Each row is a point. The points of each table are mixes of a few directions, plus a little noise. How many directions does each table use, and how many do they share? Where both have some left over, give the other angles between the two spaces (their principal angles), to ten degrees, smallest first.

First, 4 rows:
[[-16  20]
 [-33  40]
 [ 45 -56]
 [  3  -4]]
Second, 6 rows:
[[-36  44]
 [ -2   2]
 [ 29 -35]
 [ 44 -55]
 [-32  39]
 [ -4   5]]
Directions: first 1, second 1, shared 1

First:
[[ -7  34  27]
 [  8  16  41]
 [ 17 -69 -46]
 [ -9 -18 -49]
 [ -9  37  27]]
Second:
[[-10  23   3]
 [-11  51  39]
 [ 34 -74  -8]
 [-13   0 -34]]
Directions: first 2, second 2, shared 2

First:
[[-17  -4   8  35]
 [ 21   6 -11 -36]
 [-40  -8  18  83]
 [  5 -12  11 -60]
 [ 26  30 -37  43]
 [  6 -12  12 -65]]
Second (7 x 4):
[[ 34  27 -36  11]
 [-64 -52  69 -22]
 [-55 -44  59 -19]
 [ 20  16 -21   7]
 [ 24  19 -26   8]
 [ 10   8 -10   3]
 [ 31  25 -34  11]]
Directions: first 2, second 1, shared 1

First, 8 rows:
[[ 38 -66 -55 -78 -34   6]
 [ 10 -23  11  39  54   1]
 [-18   1 -57 -24   0   5]
 [-21  26  31   4 -21  -1]
 [ 25   2 -18  67  80  -4]
 [  9  25  14 -15 -43  -6]
 [-15  26  28  10 -13  -2]
 [-29  10  46  -3 -23   2]]
Second (9 x 6):
[[ -12   20   10  -10  -31  -21]
 [  24   25    1  -13  -21  -21]
 [  25  -30   -3   14    5    1]
 [  39  -44  -18   39   42    6]
 [  30  -11    3   13  -26  -32]
 [  56   -6  -30    2   64   35]
 [  22  -13    1  -48    7   62]
 [ -62   23   15   -7  -22  -13]
 [-121   34   19    7  -17  -18]]
Directions: first 4, second 4, shared 2; angles 30, 70

First (8 x 8):
[[   2    0    3  -45    3   22   40  -28]
 [   2    0    3  -41    3   20   37  -25]
 [   0    0    1  -10    1    5    9   -6]
 [  -1    0   -1   15   -1   -7  -14    9]
 [  -6    0   -9  121   -9  -60 -109   75]
 [  -2    0   -3   36   -3  -18  -32   22]
 [   2    0    4  -50    4   25   45  -31]
 [   1    0    2  -26    2   13   23  -16]]
Second (7 x 8):
[[ 47   8 -21  40 -38 -22 -44  63]
 [-22  -4  10 -20  19  10  21 -29]
 [-32  -5  14 -27  25  15  29 -42]
 [-32  -6  15 -27  25  15  29 -41]
 [-28  -5  12 -24  23  12  26 -37]
 [ 58  10 -26  51 -47 -28 -56  79]
 [  7   1  -3   6  -5  -4  -7  10]]
Directions: first 1, second 1, shared 0; angles 40

First (7 x 9):
[[ 12  -7 -13 -20   9  -2  46 -12 -16]
 [  8  -9  -9 -32  10   7  30  -5  -3]
 [-20  19  22  68 -22 -12 -75  15  13]
 [-16  22  20  83 -24 -21 -65   9   2]
 [ -5 -10   1 -47   8  24 -12  11  24]
 [ 10 -17 -14 -68  19  20  43  -4   4]
 [ 10   1  -7  16   0 -15  34 -14 -23]]
Second (8 x 9):
[[  -5   -2   13    5   70   -3   26  -22   11]
 [  -4   -1   10    5   57   -3   21  -18    9]
 [  -5   -2   13    5   68   -3   25  -21   11]
 [   9    3  -23   -9 -121    5  -44   38  -19]
 [   3    1   -7   -3  -38    2  -14   12   -6]
 [  -5   -2   11    5   60   -3   22  -19    9]
 [   1    0   -2   -1   -9    0   -3    3   -1]
 [   6    2  -16   -6  -86    4  -32   27  -14]]
Directions: first 2, second 1, shared 0; angles 70
